Each row of a before or after table is a point. The points were changed in one or more steps. Then noise was added and the rows were shuffled. The steps act on columns, c1 being the first. Write out the steps. A step turns or swaps two columns, mirrors them in a line or flattens them onto one, adds a multiple of one to another, or multiplies or shifts one. Angles are multiples of 10 degrees, from the lower column toward the higher: turns from -170 to 170, lines from 10 to 170 but not 90. Use the fewest steps. Two steps may share a column if one is a turn and the other turns, adds or multiplies; they go together, in the order done. Otherwise the lowest column goes first.
(in the rows, 128 means zero)

Before:
[[ 87 116]
 [ 74 106]
 [115  90]
 [ 92 145]
 [ 75 164]
 [138 106]
 [133 124]
 [116 118]
 [ 94 184]
 [141  73]
 [149  92]
 [137  88]
 [117  82]]
After (13 x 2):
[[148 168]
 [146 168]
 [161 155]
 [ 66 106]
 [167 141]
 [154 140]
 [100 176]
 [ 89 137]
 [126 144]
 [133 131]
 [103 166]
 [173 167]
 [ 65 134]]
Steps: mirror c1 and c2 in the line at 160 degrees

Before (12 x 6):
[[ 89 133 144 122 104 166]
 [166  92 147  97 178 130]
 [163  80 126  84  97 114]
 [198 133  79 115 113 129]
 [145 131  67 103  72 143]
 [106 133 170 147  91 135]
 [151 153  89 171 107 170]
 [106  51  97 124 125 121]
 [101 162 115 173  98  89]
 [112 171 180 103  59 102]
 [106 179 107 151 163 128]
 [120 115  86 133  63 154]]
After:
[[110 121 161 148  92 140]
 [ 86 135 185 104  58 128]
 [174 101 106 125 126 120]
 [182 129 144  98 178 131]
 [188 127 133  85  96 123]
 [125 143  72 170 108 134]
 [100 118 123 122 105 143]
 [ 74 135 110 150 163 123]
 [ 86 129 136 173  98 113]
 [133 122  78 134  62 129]
 [137 134  68 101  71 120]
 [170 152  84 117 112 118]]
Steps: turn c1 and c2 by 50 degrees; multiply c2 by 0.4; turn c3 and c6 by 30 degrees; multiply c6 by 0.4

Before, 14 rows:
[[128  67 105  61 120 135 118 120  98  71 146]
 [ 82 139 158 116 146 168 142 154 159 103 139]
 [124  64 120  44 124  92 121 152  98 111 135]
 [128  83 175 139 175 176 131 153 171  97 104]
 [ 89 110  91 142 150 152 123 115 151 192 101]
 [110  59 156  56 130 107 103 111 112 131 177]
 [140 119 102 138 129 146  92 122 175 189 169]
 [122 167  98 141 182 125  61 148 167 184  94]
 [115  81 159 104 108 119 111 127  91 119 135]
 [121  92 137 103 139 118  93 109  88  92 153]
 [106 105 110 165 135 163 111 184 145 176 145]
 [113 113 129 143  93 144 115 146 179 145 103]
 [127 128 179 117 139 231 130 163 147 129  94]
 [153 160 105 161 162 120 135 132 157 202 130]]
After (14 x 11):
[[138  92 137 100  93 119 137 113 121  90 148]
 [141 161 106 161 119 152  95 133 188 205 138]
 [111 116 103 138  97 140 148 123 207 181 180]
 [ 81 139 159 118 128  85 106 152 185 102 133]
 [113 112 130 143 132 115 166 147 213 151 103]
 [139  81 156 103 119 115 157 131 117 120 138]
 [ 23 126 178 115 122 142 115 165 178 130  95]
 [144  56 154  57 107 107 139 114 141 124 182]
 [118  69 105  58 125 126 140 119 128  68 140]
 [132 164  98 139  42 123 110 145 194 188 106]
 [100 106  90 139 112  95 115 113 179 197 108]
 [ 87 106 107 162 109 113 128 186 174 169 150]
 [ 79  84 171 140 109 137  85 152 200 103  99]
 [164  66 120  40 128 120 136 151 126 110 133]]
Steps: turn c1 and c6 by 80 degrees; turn c5 and c7 by -120 degrees; shift c9 by 30; turn c10 and c11 by 10 degrees

Before, 14 rows:
[[124 109 129 121 116 116 141 113 156 141 134 107 101 148 143 124 137 129]
 [125 116 140 128 115 136 137 114 111  74 147 134 107 156 142 102 115 128]
 [121 123 141 106 121 140 148 146 133 145 145 151 109 143 130 108 127 124]
 [165 113 130  95 144 114 118 121 121 139 129 103 104 118 131 129 131 130]
 [108 115 139 124 175 138 120 114 115 131 128 115 113 156 142 146 138 124]
 [121 114 125 132 141 160 144 125 125 151 100 122 104 152 140 133 113 143]
 [124 121 129  97 123 149 137 131 126 136 148 102 136 151 130 146 130 121]
 [116 116 121 122 119 116 124 133 110 150 144 120 178 153 135 143 139 141]
 [108 107 128 120 131 125 125 118 146 112 114 114 115 129 130 124 110 131]
 [109 121 119 129 136 113 144 118 111  89 152 114 120 135 128 139 136 144]
 [116 105 143 128 117 131 127 119 116 114 150 167 115 151 137 152 121 139]
 [114 114 127 124 132 163 132 133 142 148 148 108 110 136 160 118 126 134]
 [128 142 124 125 129 110 134 124 196  95 148 125 132 154 132 134 119 147]
 [114 132 139 101 141 126 140 249 117 115 130  98 113 160 152 149 129 123]]
After, 14 rows:
[[122 120 125 107 120 126 135 131 150 135 147 162 139 153 129 145 129 121]
 [114 114 124 108 133 144 133 130 163 146 149 136 109 136 159 119 125 132]
 [126 108 132 108 109 153 141 125 117 141 133 141 101 149 142 121 138 130]
 [128 115 146 131 107 111 136 122 137  73 147 125 109 157 142 102 112 128]
 [110 107 131 118 133 148 125 126 124 109 113 138 113 129 130 122 109 129]
 [124 112 127 122 150 127 142 128 157 153  97 127 104 151 141 133 113 143]
 [108 123 126 114 142 110 143 131 116  92 150 132 121 133 130 138 137 145]
 [120 120 130 154 116 134 149 126 139 143 146 146 110 141 132 106 128 126]
 [113 128  84 103 149 116 142 150 124 118 130 158 110 160 152 151 131 125]
 [162 112 131 107 153 123 116 122 114 140 129 163 106 117 131 131 131 132]
 [117 116 120 121 115 109 123 134 115 148 142 137 176 154 139 144 139 140]
 [116 101 143 167 112 116 127 123 131 115 150 122 112 151 141 151 121 140]
 [106 115 140 117 202 116 121 118 138 132 128 135 113 155 143 145 139 122]
 [126 140 126 125 130 197 135 130 112  96 149 132 133 157 130 134 118 148]]
Steps: flatten c3 and c8 onto the line at 150 degrees; turn c4 and c12 by -100 degrees; multiply c5 by 1.6; swap c6 and c9

Before:
[[125 113 115 149  92  99  72 116 129 149 148  83 157 129 161 150 111 191
  179  77 135 113 120 126 159 158 140 102 143 136 141 131]
 [111 162  40 134 148 123 104 139  82 139  83 104 142 143 144 117 145 171
  109 169 144 176 113 164 132 133 108 147 170 136 122 151]
 [127 119 111 111 106 106 150 164 130 132  83 127 104 116 119 132 130 113
  196  93 162 139 132  86 164  95 150 161  83  55  97  96]
 [109 149 110 207 121 115 134 115 122 106 146  71 107 123  86 184 107 104
  103 116 171 149 124 172 106  60 111 165 118 155 168 149]
 [114 127  63 124 170  90 168 128  93  99 131 116 156 127  70  92 118 136
  141 109 127 118 173 127 152 129 134 131 154 164 108 179]
 [134 133 160 160 124 124 120 100  82 143 169 170  52 181 109  89 197 130
  170 138 118 116 166 130 109 175  64 107 140 147  76 108]
 [153 118 118 177 235 172 117  94 109  86 113 176 154 159 149 136 136 120
  165 148  90 147 132 184 167 221  95 197 117  90 151 117]
 [109 185  97 123 104 141 120 134 128 114  51 100 167 133 134 152 151 140
  174 204 160 156 144 139  88 123 141 169 152 108 179 126]
 [145 125  78 103 128  70 123 129 141  72  97 122 147  93 148 140 154 142
  165 129 118 191 142 105 102 162  92 159 135 117 219 118]]
After, 9 rows:
[[125 117 113 152  96  99  69 113 125 163 140  83 157 131 161 150 110 190
  173  94 135 114 122 161 162 153 127  94 141 134 140 150]
 [107 185  98 124 106 140 122 134 125 121  73 104 166 128 132 153 155 139
  178 189 158 153 147  77  90 117 130 192 153 104 180 144]
 [112 152 105 208 135 114 135 114 125 100 157  70 112 123  89 186 105 105
  107 174 170 149 126 182 107  61 128 160 121 149 169 150]
 [153 118 120 174 203 170 117  91 115  94 133 178 156 161 151 134 136 118
  176 209  92 149 136 173 164 221 130 202 114  89 151  53]
 [118 127  61 123 196  90 168 131  94  97 130 115 159 126  72  95 118 135
  146 116 126 117 176 138 150 127 134 131 152 167 107 139]
 [133 130 161 159 116 123 117  99  92 150 163 170  52 183 114  91 194 128
  163 138 118 115 167 123 111 174 134  98 142 146  74 116]
 [140 125  81 104 120  71 122 129 144  81 112 122 148  95 150 140 154 140
  173  97 114 193 145 104 102 159 128 170 136 125 219 124]
 [111 163  42 135 156 122 103 139  85 135  98 108 140 141 144 114 143 168
  110 196 147 175 113 132 134 129 131 159 174 134 123 130]
 [126 116 112 111  90 106 152 164 124 147  91 126 102 114 121 129 129 114
  192  56 159 134 134 113 165  95 123 173  84  54 101 118]]
Steps: turn c5 and c32 by -40 degrees; flatten c9 and c27 onto the line at 170 degrees; turn c10 and c19 by -10 degrees; turn c11 and c28 by -20 degrees; multiply c24 by 1.6; turn c20 and c24 by -50 degrees

Before, 9 rows:
[[121 163 125 124 132 185 121 148 130 116 114 142 131 151 151  90  83 124
  143 107  88 114 144 138 249 127 119 120 146 139 122 114  93  96 114 148
  143 144 148 109 129  78 150 117  55 130 118 164  98 122 123 129 106 133
   94 142 129 135 119 124 150 199 155 133]
 [185 130 164 124 119 159 111 127 122 128  67 138 127 117 154 142 142  53
  102 168 141 127 134 130 127 122 113 151 133 125 134 165  93 146 107 145
   91 146 147  92 158 124 136 105 135 135 145 158 108 120 157 138 105 126
  145 143 130 161 133 146 123 124 124 127]
 [120 109 116 124 100 136 127 125 113 104 145  98  80 113 159 158 159 140
  120 105 153 124 126 103 134 121 125 145  63 123 102 166 130  76 120 133
   76 114 146 124  59 137 173 173 139 131 121 132 196 150  97 137 145 120
   79 141 131 108  97  97 114 141 109 124]
 [113 108 107 170 141 129 151 137 113 122 137 128 136 197 146 154 166 133
  162 151 134 162 145 117 135 116 109 111 149 136 132 164 120 104 110 143
  136 123 142 123 115 142 142  87 142 172 135 154  88 156 188 122 127 142
  104 136 124  93 139 100 156 114 129 206]
 [117 106 109 143 113 159 160 151 116 116 137 131 136 111 143 129 143 145
  114 113 138 145 124 150 123 139 117 158 146 122 129 114 196 144 109 147
  136 117 104 111 108 132 132  93 117 143 141 107 137  81 101  71  58 140
  115 113 118 160 121  81 146 120 121 129]
 [135 121 158 123 141 154 105 155 143 125 136 139 139 124  27  91 138 147
  129 142 108 116 116 141 141 134 123 156 149 156 137 113 131 142 113 119
  125 118 122 123 133 145 138 117 141 130 115 165  96 126 110 138 111 137
  146 127 158 148 128 154 152 118 152 117]
 [122 114 116 148 147 128 142 155 138 115 140 115 119 113 113 148 151 124
  144 113 149 120 144 151 134 141 106 165 145 134 123  27 111 134 139 129
  142 131 125 103 158 129 153 100 113 131 118 167  93  81 120 122 114 138
  132  87 144 145 114  78 166 119 126 149]
 [139 168 108  97 117 141 166 137 143 120 111 104 127 115 160 128 172 133
  112 104 153 132 127 110 121 123 116 133 146 127 132 151  99 128 180 132
  145 119 123 105 147 145 144  87 146 171 131 144 193 159 209 101 115  91
  143 103 116 161 125 157 158 112 102 117]
 [169 126 110  98  97 151 152 155 153 115 124  90 140 119 131 153 118 124
   99 114 147 115  99 134 116 139 205 153 143 130 136 171 102 144 115 150
  124 150 145 119 114 150 151 102 143 156 121  71 112 148 131 111 142  81
  134  95 143 127 134 126 162 125 111 178]]
After:
[[112 109  88 171 111 126 150 134 110 121 138 127 134 197 144 156 168 134
  161 151 134 184 145 110 134 114 110 141 148 136 133 165 120 105 110 144
  135 122 143 122 114 142 141  89 142 170 133 155  91 155 188 122 127 140
  103 135 124  93 138  98 132 113 151 206]
 [133 122 189 120 159 154 107 156 141 127 136 138 140 125  24  90 138 148
  127 142 110 107 118 137 141 134 125 140 147 158 137 112 131 141 115 118
  126 119 124 123 133 145 138 116 142 130 115 166  97 124 110 136 112 139
  147 129 160 148 128 154 152 117 155 118]
 [185 130 200 125 151 160 113 127 122 130  64 137 125 117 152 143 142  54
  102 170 141 127 133 130 128 123 112 120 133 125 136 165  94 146 107 145
   89 145 146  93 158 123 136 105 134 135 144 158 106 121 157 137 104 125
  147 142 130 160 135 144 128 122 123 126]
 [118 110 103 124 145 136 127 127 112 104 144 100  78 113 159 157 158 143
  120 105 153 121 124 113 133 121 125  99  61 126 103 167 129  75 120 133
   75 113 146 125  62 137 173 174 139 133 123 132 195 147  99 137 147 121
   78 141 133 109  99  95 100 140 118 126]
 [122 163 122 124 122 185 120 145 131 116 115 144 130 149 153  90  83 124
  142 105  89 104 144 141 248 129 119 131 147 140 121 114  94  94 114 148
  142 142 147 108 129  77 150 118  54 130 116 165  99 121 122 130 104 134
   95 143 128 135 120 124 148 199 157 134]
 [168 125  92  98 151 151 151 155 152 115 124  90 141 117 132 154 119 124
  100 114 146 106  99  98 117 138 205  94 143 132 136 170 102 144 116 150
  123 152 144 117 114 150 152 101 142 155 121  72 109 146 132 111 144  79
  132  96 142 128 133 127 149 124 138 177]
 [123 115 103 148 165 128 142 154 139 117 139 116 119 113 113 148 152 124
  142 115 149 115 144 114 132 141 106 146 142 135 123  28 111 136 140 129
  143 130 125 102 158 131 153 101 113 133 117 166  94  81 120 121 114 139
  133  85 144 144 114  79 166 121 145 149]
 [139 167  88  97 133 140 166 139 143 120 112 103 126 115 160 129 171 133
  110 106 154 134 127  87 121 121 115 118 148 129 132 151  97 128 176 129
  146 119 123 105 148 146 146  88 146 172 131 144 192 159 211 102 114  92
  143 102 116 160 125 156 126 110 137 117]
 [117 105  90 142 159 157 159 152 117 116 138 130 137 111 141 128 143 145
  114 113 140 155 123 119 124 136 117 114 147 123 129 115 196 146 110 148
  135 118 104 109 108 133 132  94 117 143 140 108 136  79 100  70  57 139
  114 113 117 163 122  81 157 120 126 130]]
Steps: multiply c3 by 2; swap c5 and c28; multiply c22 by 1.6; turn c24 and c61 by 60 degrees; turn c24 and c63 by -50 degrees

Before, 8 rows:
[[163 127  92 134 160 151 134 146 133 107 115  92 130 132 138 148 105 132
  122 124 174 114 130 151 120 124 132  99 125 103 124 111 139  98 148  98
  141 147 131 114 153 122 130 104 114 133 109 150 121 113 125 133 130 128
  122 117 113 118 175 133 115 121 168 163]
 [160 117 125 145 130 112 106 125 130 121 151 133 121 151 105 113 140 103
  112 105 102 120  97 172 137 106 122 154 128  81 147 168 106 122 104  99
  149 101 162 112 153 138  98 129 144 122 115 158 151  88  84 138 119 114
  118 125  98 152 140  93 118 147 150  97]
 [122 127  95 131 161 147  98 128 126 108 151 121 122 102 143 131 100  94
  156 120 157 107 164 120 146 122 129  93 101 120  81 141 120 128  95 103
  115  90 125 115 159 121 135 100 133 156 148 154 123 144 132 145 120 179
  155 155 136 142 165 153 149 153 112 119]
 [103 137  99 125 139 152  97 110 136 144  91 118 140 146 109 144 159 132
  161 151 108 115 124 139 153 122 139 115 123 141 149 132 166 126 145 107
   82  81 164 170 116  85 163  96 106 137 117 111 130  87 139 119 121 176
  111 102 134 108 140  87 147 134 117 159]
 [163 104 157 153 182  80  92  92 108 165 103 105 115 120  99  86 152 117
  140 123 146 141 144 126  81 135 134 136 137 112 136 127 113 112 134 146
  155  87 171 161 161 145 140  99 132 110 117 123 135 147  89 138 142 138
  120 146 138 141 125 132 116 106 120 145]
 [103 140 134 120 134 100 139 159 134 167 113 113  87 106 141 105  98  79
   99 127 159 139 157 125  85 112  99 146 142 114  80 166 151  79 152 148
  144 121 155 122  91 147 139 156 137 100 127 120 137  94 139  91 136 154
  144 102 103  98 145  94 107 116 153 125]
 [107 101 117 149 141  95 161 136 144 137 131  85 109 144 131 118 159 112
  115 127 121 161  95 135 142 141 110 122 107 133 131 104 100 108  96 137
  113 120 101 159 153 124  98 155 112 137 134 132 144 123 150 112 121 116
  122 169 130 145 108 136 141 159 113 147]
 [133 149 134 180 142 132 132  88 143 113  87 134 149 148 130 134 112 108
  100 169 127 120 149 168 122 106 118 145  94  81 137 109 169 129 113 113
   88 143 126 161 144 156 101 158 145 127 163  94 128  88 142  82 189 109
  136 115 128 127 110 146 104 115 136  96]]
After, 8 rows:
[[108  60 117 149  50  95 188 136 143 137 130  85 153 144 131 118 159 111
  116 128 120 161  95 135 142 141 121 121 108 132 131 104 100 108  97 137
  114 119 100 159 153 125  98 155 112 136 133 132 144 123 149 112 121 116
  122 169 130 146 108 137 141 159 113 148]
 [103 159 134 120 103 100 150 159 134 167 112 112 174 106 142 105  98  79
   99 126 159 139 157 125  85 112 108 145 142 115  81 166 150  79 152 148
  143 121 156 122  91 147 140 156 138  98 127 120 136  93 139  90 136 154
  144 102 102  98 146  94 108 117 152 125]
 [163  68 157 153 249  80 121  91 108 165 102 105 128 120  99  86 151 118
  140 123 147 142 145 126  80 135 114 136 137 111 136 126 112 112 134 146
  155  86 171 161 162 146 140  99 132 110 117 122 136 148  89 138 142 137
  120 145 138 141 125 132 116 106 121 145]
 [160 100 125 145 185 112  97 124 130 121 151 133 136 152 104 113 140 103
  112 105 101 120  98 172 137 106 125 154 129  81 148 168 106 123 105  98
  149 100 161 112 153 138  98 128 146 122 115 158 151  88  85 138 119 114
  117 126  99 152 140  93 118 147 150  96]
 [164 126  92 134 129 150 164 147 133 107 116  91 124 131 138 148 105 132
  122 125 174 113 130 151 120 124 127  99 124 103 125 110 140  98 148  99
  142 147 131 114 153 123 130 104 114 133 109 148 122 113 124 134 129 128
  121 117 112 118 175 134 115 120 169 163]
 [133 179 134 180 125 133 146  87 143 113  87 135 127 147 130 134 112 109
  101 170 127 120 148 167 122 107 152 145  93  81 137 109 169 129 113 114
   89 143 127 161 143 157 101 158 145 128 162  94 128  87 141  82 189 110
  136 115 128 128 111 145 104 115 135  95]
 [104 151  99 125 213 152  90 111 136 143  91 117 113 147 109 144 160 132
  161 151 109 115 125 139 154 121 133 115 123 141 149 132 166 126 145 107
   82  81 164 170 116  85 163  97 106 137 117 112 130  86 139 118 121 176
  110 102 133 109 141  87 148 133 117 160]
 [122 125  95 131 222 147 111 127 126 109 152 121 130 103 143 130 100  94
  155 119 157 107 165 118 147 122 122  93 100 120  81 141 121 128  95 102
  115  90 125 115 159 121 135 100 132 156 148 154 123 143 132 145 120 179
  156 155 136 142 165 153 149 154 112 120]]
Steps: multiply c2 by 2.5; multiply c7 by 3; turn c5 and c7 by 60 degrees; turn c13 and c27 by 120 degrees

Before (10 x 64):
[[146 147 129 103 126 127 116 128 138 150 136 108  99 151  91 146 147 193
  129 157 147  86 131 112 101 138  71 128 114 100 103 147 150 167 114  82
   95 161 113 113 113 102 126 143 159 144  84 176 141 142  75 140 106 157
  109 165  70 126 112  67 105 115 116 111]
 [104 172  96 120 156 120  81 144 185 130 108 139  96 153 121 126  99 188
  151 180 158 109  83 122  57 133  99 130 137  89 108 144 158 179 108 105
  100 142 130 169 160 127 156 107 153 147  75 122 140 138 103 122 117 178
  131 122  82 138 110 104 127 113 104 103]
 [172 131 130 153  92  90 118  78 114 133 147  79 121 129 146  65 155 101
  127 113  90 118 197 112  92  78 131 155 104 154 141 107 116 101 140 147
  118 162 181 100 204  80 111  81 180  99 139 103  86 104 147 140 177 131
  121 117 192 101 154 122  97 194 204 156]
 [164 121 124 104 172 138 103 165 162 130 107 175 122 170  90 137 134 164
  140 178 149 124 100 112  90 172 113 115 152 122 139 147 152 131 102  99
  107 146  70 138 125 140 163 156 120 136  76 142 191 153  80 127 127 157
  112 125 118 141 151 100  97 101 109 132]
 [151 133  88 105 124 135 124 144 103 127 151  73 130 152 129  84 188  91
  135 158 106 114 173 140 127 132 150 164 133 167 190  79 143 135 108 139
  175 147 197 125 166 103  83  97 139  85 185 141 109 123 168 152 158 136
  121 132 189 126 139 104 141 225 178 204]
 [125 154 120 113 185 119 124 171 120 113 131 122 131 170 113 155 137 178
  144 173 138 112 110 120  73 130  97  98 150  76 133 110 156 123 132  90
   74 153 129 115 103 109 132 153 156 123  77 115 172 135 102 129 101 179
  157 177  92 113 162 102 116 133 137 124]
 [167  94 136 126 134 115 175 186  85 155 174 126  95 154 126 140 134  99
  117 169 154  74  94  98 119  82 151 136  67 132 128  88 132 207  93 161
  168 158 167 101  87 120 146  85 111 111 113 179 126 153 140 112 165 161
  133 140 138  50 111 112 223 184  98 128]
 [147 180 106 123 132  94 127 164 138 125 155 157 123 127 122 155 140 187
  144 173 170 121  87  95 103 189 104 139 135 112 121 124 162 160 130  72
   97 144 102 153 135 105 164 145 109 128  54 116 187 112  67 109  69 175
  126 136 116 136 113  99 136 114 131 163]
 [137 131 134 111 165  90 181 166  89 194 161 103  81 152 108 133  90 120
  144 138 114  61 123  76 147 138 130 105 107 164 126  84 147 184  92 146
  191 191 197 121  96 121 112  75  98  91 133 173 153 164 178  92 138 119
  128 130 156  44 129 131 192 204 143 113]
 [130 149  97 160  83 146 181 123 118  89 182  75 128 130  95  71 209  77
  118 135 105  85 190  67  88 115 169 160 114 158 171  95 150 111 118 166
  156 142 152 101 135 137  89  68 172 124 194 126  97 112 179 139 164 131
  120 140 189  89 143 123  84 200 185 153]]
After (10 x 64):
[[ 99 125 122 108 172 138 105 165 157 132 112 178 120 169  94 135 132 153
  145 178 150 123 100 107  88 170 112 115 151 119 141 145 153 131 102 104
  111 141  67 137 122 103 164 125 123 134  79 141 192 152  77 132 127 158
  114 120 117 139 142 101  97  97 106 122]
 [ 66 135  86 106 126 136 118 118 103 128 152  77 130 151 127  81 185  66
  135 151 105 113 172 139 127 131 151 163 131 164 104  82 142 131 108 139
  177 147 201 123 166  99  85  50 135  86 183 144 114 128 165 153 158 133
  119 139 189 124 138 108 143 223 179 220]
 [ 91 130 127 155  89  90 117  61 113 135 148  79 119 130 150  66 158  92
  135 114  94 121 199 110  92  79 128 153 102 156 152 107 117  97 142 145
  119 163 181  98 199 134 111  91 183  99 138 104  84 104 146 141 179 130
  122 118 195 100 141 125 103 195 205 153]
 [121 133 131 112 165  82 182 145  90 200 159 104  82 149 107 134  90 127
  141 139 114  62 122  76 150 143 130 105 106 164 135  84 146 186  93 141
  192 193 193 117  93  92 113  21 102  91 135 172 152 162 177  92 134 116
  129 130 154  46 141 128 190 204 146 122]
 [127 156 121 116 185 115 123 140 115 113 132 124 132 166 111 156 140 175
  155 176 137 114 104 117  78 128  97 100 150  69 123 108 157 118 135  88
   74 153 127 119 111  86 133  85 158 125  76 115 175 130 105 132  98 177
  161 180  92 110 153 100 113 131 141 136]
 [132 148 129 100 124 125 118 104 138 151 137 110  93 150  93 143 146 197
  120 161 149  85 129 110 102 142  73 126 116 102 155 147 148 169 111  83
   89 160 113 113 117 111 128 111 157 144  81 174 141 140  75 137 105 155
  113 166  67 126 122  69 108 116 115 139]
 [161 173  99 122 150 119  81 139 187 130 106 140  97 150 122 127  99 190
  138 183 157 113  83 117  55 136  98 132 136  88 119 140 161 180 109 104
  100 139 130 167 159 116 158  85 156 150  73 124 142 136 101 127 117 179
  130 121  83 142 131 107 124 113 103 104]
 [119 180 105 122 131  97 127 132 136 120 156 159 121 122 119 151 144 170
  126 173 169 118  87  90 103 193 104 137 133 109 145 123 162 159 128  68
   99 146  98 152 131  84 164  88 111 127  57 117 181 112  68 109  71 175
  129 134 114 136 126  98 140 116 125 157]
 [104  93 134 127 132 120 178 161  78 159 180 126  94 157 127 144 136  98
  110 172 153  74  96 103 119  82 147 139  64 134 151  91 138 206  95 161
  168 157 168 109  91  78 148  10 109 115 114 176 126 152 139 116 165 162
  133 143 139  47 118 115 220 186  98 107]
 [ 96 146 100 160  83 147 184 133 116  90 182  77 127 129  96  72 206  71
  128 133 105  88 190  68  85 117 172 161 110 160 102  94 149 112 115 166
  163 138 153 102 134 143  90  79 173 125 196 124 103 109 180 138 166 133
  114 146 187  89 130 122  82 202 187 163]]
Steps: turn c1 and c31 by 130 degrees; turn c8 and c42 by -50 degrees; add 1.5 times c42 to c44; turn c18 and c64 by 20 degrees; add -0.7 times c43 to c64; flatten c19 and c59 onto the line at 40 degrees
